Each point is reached from the start by the listed moves, each made once or not at all, plus a little noise. Is the number of moves made odd or even? Then give how often each move was made.

Moves:
(1): [  9  -9  15 -10 -21]
(2): [  3  32  20   3 -28]
Start: [ 16  20  11   2 -10]
Points:
[ 28  41  47  -5 -59] => even (1, 1)
[ 18  51  32   6 -38] => odd (0, 1)

Moves:
(1): [ -5   9  20   2 -10   0  -7 -18  -2 -25 -25]
(2): [ 0  6  3 13 19 22 -8 -7 -6 12 -2]
(3): [ -7   4  14  -8 -12  -2  -8  16   7  -4  10]
(4): [  6  -5  10   0   5  23   9   7  19 -13  -8]
(5): [  3 -10 -12 -21  20   6   8  11  -1 -12  -2]
(6): [-14  -9 -18 -12   2  10   7 -10  -1  -7  -7]
(7): [-5 19  0  8 -6  5 26 -4  1 -4 19]
(8): [ 10   6 -28  -6  -8   7  -6 -26 -16 -22  23]
Start: [ -1   9  -1  10  27   7   5  -2  -3 -25  -2]
Points:
[-13  16 -21 -22  39  49  -7 -37 -20 -83  -5] => even (1, 1, 1, 0, 1, 1, 0, 1)
[ -6  26  24   9  14  34  31  16  22 -45  18] => odd (0, 0, 1, 1, 0, 0, 1, 0)
[  4  39   7  -2  36  68  20 -24  -1 -95  14] => odd (1, 1, 1, 1, 1, 0, 1, 1)
[  5   9 -27 -25  26  18   0   0 -12 -62  26] => odd (0, 0, 1, 0, 1, 0, 0, 1)
[-10  31 -45  12  35  54  24 -47 -24 -48  29] => even (0, 1, 0, 0, 0, 1, 1, 1)

Moves:
(1): [ -7  -4 -16   5   9   1  -2   8  -7 -11 -21  -5 -28]
(2): [ 14  -3 -20 -53  12  12   4 -17  18  21 -32   5  -4]
(3): [ -5 -13  17  -9  -6 -28 -23  16  36 -30  -3  13  -9]
(4): [-13  10 -17   5 -25  -3   0  17  19  20 -20  11 -14]
(5): [ 10   2  26  13  10  -9  -4  18 -28  18 -17  16   3]
(6): [ 14 -13   5  -6  10  10  15  -3   0   2  13  16  -6]
(7): [ 21  21  -9  18 -20 -12  26 -41 -13 -34 -10  13 -13]
(8): [ 15  23 -18  -9  -3  24 -23  15   7   0  27  14  14]
(9): [ 11 -30 -17   0   1  -4  -6   6  -3 -10  -8  -2   4]
(10): [ -1  -4  14  -8 -16  24   7   7 -30   2   9 -15 -11]
(11): [  9  -2  -2 -14  -5  -7  -8 -18 -14  15  22  -1  -6]
(12): [-26   2 -12  -8  -8  -4  18 -22 -10  -7  29  21  13]
Start: [  9 -24 -10  -7   3  -3  -6 -16  40   5 -14 -25   8]
Points:
[ -3 -38 -45 -86  -4  23  14 -58  -1  27  -5 -18 -26] => odd (1, 1, 0, 0, 0, 0, 0, 0, 0, 1, 1, 1)
[-22 -37 -44 -95 -39  -7 -10 -28  54  13 -33  10 -52] => odd (1, 1, 1, 1, 0, 0, 0, 0, 0, 1, 1, 1)
[ 21  22 -52 -10 -29   5  16 -70  23 -34  30  24  21] => odd (0, 0, 0, 0, 0, 0, 1, 1, 0, 0, 0, 1)
